Each row is a point. Two turns around zero, p and q, are shown by what they do to some points. Write where each new point lands after one turn and then the other. Backwards means that the second turn is done in reverse. Each puzzle has new turns, and all numbers are rounded.

Turn p:
[ 48 -35 -25] => [-55 -26 -22]
[-63  -6  31] => [ 68 -15   9]
[-13  27 -11] => [ 5 18 26]
[28 14  6] => [-18  22 -14]
Turn q:
[-24   6   1] => [  8 -22  -9]
[ -6   4 -36] => [36  3  8]
[-29 -43  -8] => [  2 -35  39]
[59 34 43] => [-45  54 -38]
Where do these land?
p, then q: [ 63 -29  29] => [ 70 -18  20]
q, then p: [-18  51  13] => [-41 -21  32]
p, then q backwards: [-36  22 -43] => [  5 -55 -24]
p, then q: [  1 -36 -10] => [ -2 -15  34]
q, then p: [-10  -8  11] => [  8 -15  -2]

Turn p:
[10 39 39] => [ 34 -40 -18]
[35  9 36] => [ 16 -46  16]
[-17  13 -57] => [-40  29 -36]
[ 41   4 -11] => [-28 -31   8]
[-47 -45 -17] => [ 2 65 17]
[-21 -20  10] => [16 22 13]
Turn q:
[-60  26  -2] => [ 15 -20  61]
[ -6 -36   5] => [-33  16   4]
[19 39 18] => [ 24 -35 -20]
[ 46 -29 -20] => [ -7  38 -43]
Where do these land?
p, then q: [ 21 -10 -71] => [  6 -11  74]
q, then p backwards: [-41 -15  25] => [ 41 -28 -10]
q, then p: [18 37 20] => [-31   6  33]
p, then q: [  2 -13  26] => [-13 -11 -23]

Turn p:
[-11  16 -18 -21] => [-31  13   3  -4]
[14 27 76 38] => [ 53   7 -60  41]
[ 10  -2 -27  14] => [-12 -26  13   5]
[-22  11  32  10] => [ 19  27 -11  23]
[  3 -25 -36   7] => [ -8 -24  35 -11]
[ -8 -32   7 -21] => [ 15  15  16 -30]
[ 14   5 -34 -28] => [-37 -10   4 -25]
Turn q:
[  8 -50 -14  35] => [ 59 -16 -15   2]
[-26  19  19 -10] => [-31   9 -11  19]
[ -3  40 -11   4] => [-23  26  -7 -22]
[ -5 -56 -17  -1] => [ 35 -46 -11   5]
[-14  27 -25  -5] => [-24   5 -17 -27]
[ 27  26  60 -21] => [-25  30  52  36]
[ 12  -5 -13  -3] => [  7  -7   7 -14]
Where do these land?
q, then p: [-12  17  30 -28] => [16 21 16 34]
p, then q: [ 22 -50   5  22] => [ 24 -20  48  14]
q, then p: [-11 -32 -15  29] => [-12 -41   3 -20]
q, then p: [16 47 11  6] => [-19  34 -25  23]
q, then p: [-14  17 -32 -28] => [ -7  32  28 -21]

Turn p:
[-44  49  18 -18 -17  19] => [-12 -49  17  -8  44  27]
[  1  28 -42 -40 -12  21] => [-37 -45  12  19 -26  12]
[ -9 -42  36  17  41  13] => [ 28  25   9 -15  23 -55]
[ 33 -60 -16  24 -60 -41] => [  9  83  -2  44 -28  34]
[-63  -1  27  24  30  -9] => [  7  -3 -23  -8  70 -26]
[  6  -6  15 -17  -3  24] => [ 3 -6 32 -5 -3 -7]
[ 26 -10  -1  46  24   8] => [ 46   8 -23  -3 -19 -20]
[ 49 -21  22 -32 -10 -18] => [-13  39  30 -29 -35   8]
[  0  64 -59  -4   7 -18] => [-31 -52 -53   4 -25  28]
Turn q:
[ -1  27  16 -39 -66 -45] => [ 52  15 -26 -60  13  38]
[-10 -56  -3  12  25  20] => [-17  22   5  32 -29 -41]
[-29  33 -22  -2 -26 -18] => [  1  15  16 -37  36  16]
[ 15 -29  -9  -4  75  16] => [-40   4  -6  71 -20  -1]
[ 14  26 -10 -15 -44  17] => [ 43 -16   1 -14  34   0]
[ 20  22  -5  25 -33 -28] => [ -3 -23 -24 -44  20  -2]
[ -9 -23  33  25  69  39] => [-37 -18  35  51 -54 -11]
Where do these land?
q, then p: [ 39  57 -20   1  32   5] => [ 27   3   0  28  12 -68]
q, then p: [  3 -66  22  14 -14 -14] => [-32  10 -19  16 -10  60]
q, then p: [-12 -23  34  -1  29  27] => [30 20  9 10 17 40]
p, then q: [-27 -48  -7  35 -16  15] => [-48 -47 -13 -12   1   2]
q, then p: [ -9  69 -25   2  15 -42] => [ -8 -45  29   4  22 -64]
q, then p: [ -6  24 -50 -27  11 -24] => [  9 -50 -19 -12   5 -37]
q, then p backwards: [ 13 -14  46 -24 -56  33] => [43  4 16 53 18 45]

Turn p:
[  3  27 -51  27 -14  51  10   3] => [-10  -1  10 -14 -51  57   9 -24]
[  7 -28  30  31  -6 -29  30 -43] => [ 14 -11 -15  56  18  -8 -47  -9]
[ -5   2  23 -38  -9 -26  14  33] => [-19   2 -19  -1  26 -39  33  -5]
[ 11  17  12  15  14 -40  19 -38] => [ 23 -28 -34   6  14  -7 -38 -10]
[-13   8  25  48 -24  57 -54 -33] => [ 50  11  66  13 -59  -2 -20  -6]
[ 32  -5   4  33  24 -32 -18  36] => [-34 -46  22 -16  14 -15 -24  19]
[ 49   0  -9 -35  20   4 -10  31] => [-15 -33  -2 -16  13   8  42  41]
[-49 -32  11 -54 -32 -36  -9 -22] => [ 28  58  -6  10  62 -26  16 -19]
[-36  10 -46 -28  25  50  18  33] => [-35  50 -21 -37 -34  32  31  12]
Turn q:
[-30  -3  29   3  31   7   2   6] => [-19 -44 -19  -3  -6  -4   8   1]
[  3  15  18   7 -21  16   9 -43] => [ 26 -14  20  40  12  -3   9 -12]
[ 54   4 -27  19   3  48 -40 -31] => [ 31   4  63   9   8  -9 -34  52]
[-39  13 -17  12  52 -19  40  -9] => [-34 -36  17 -27 -30   2   9 -49]
[ -2 -38 -14 -49 -20 -14  11  41] => [-12  40 -35 -38  31  22  24   4]
[-70  20 -10  12  11  -7  34  36] => [-15 -28 -36 -39  -6 -24  -5 -61]
[ -4  60  14  -1  12   6 -21 -26] => [ 44 -34   5  17 -37   9 -13  -4]
[ 76   3  16  19 -22  10  -7 -11] => [  5  30  24  53  13  19 -36  32]
[ 13 -73  -9 -21 -47 -47 -28  37] => [-25  84 -40 -11  16 -13  37  36]
Where do these land?
q, then p: [ -6  28  -7  50 -17  -8   4  13] => [ 35 -14  24 -15  26  -3 -24 -19]
p, then q backwards: [ 62 -16  -7 -63 -11  27   2   1] => [ -6 -36  46 -57   1   5 -16 -45]
q, then p: [-49 -62  27  -1  19  27  39  -9] => [-31  56 -49  14  22   1 -43  25]
q, then p backwards: [ -6  31  15  36  16 -55  -4 -19] => [ -7  20  28  37 -19  46  33   8]
p, then q backwards: [ 20   9 -48 -58  17  13   3   9] => [ -9 -33   8 -72  11  -8  -5  11]
q, then p: [-13   8  -6  56  -2 -13 -47 -22] => [ -8 -30  21   8  41 -31 -11 -45]
q, then p: [-32  29  12  52 -12 -10  16 -43] => [ 25 -18  11  41  29  -2 -54 -24]
q, then p: [ 46  20   4 -61  21  36 -17  39] => [-19   5  33 -22 -32  19  60  53]
q, then p: [  2 -25  -6  48  -7 -22   4  11] => [ 10  11  -4 -27  10 -25 -27 -35]
p, then q: [-24 -22  16 -58 -25   6   1  19] => [-16 -14   6   4 -25  27 -21 -58]
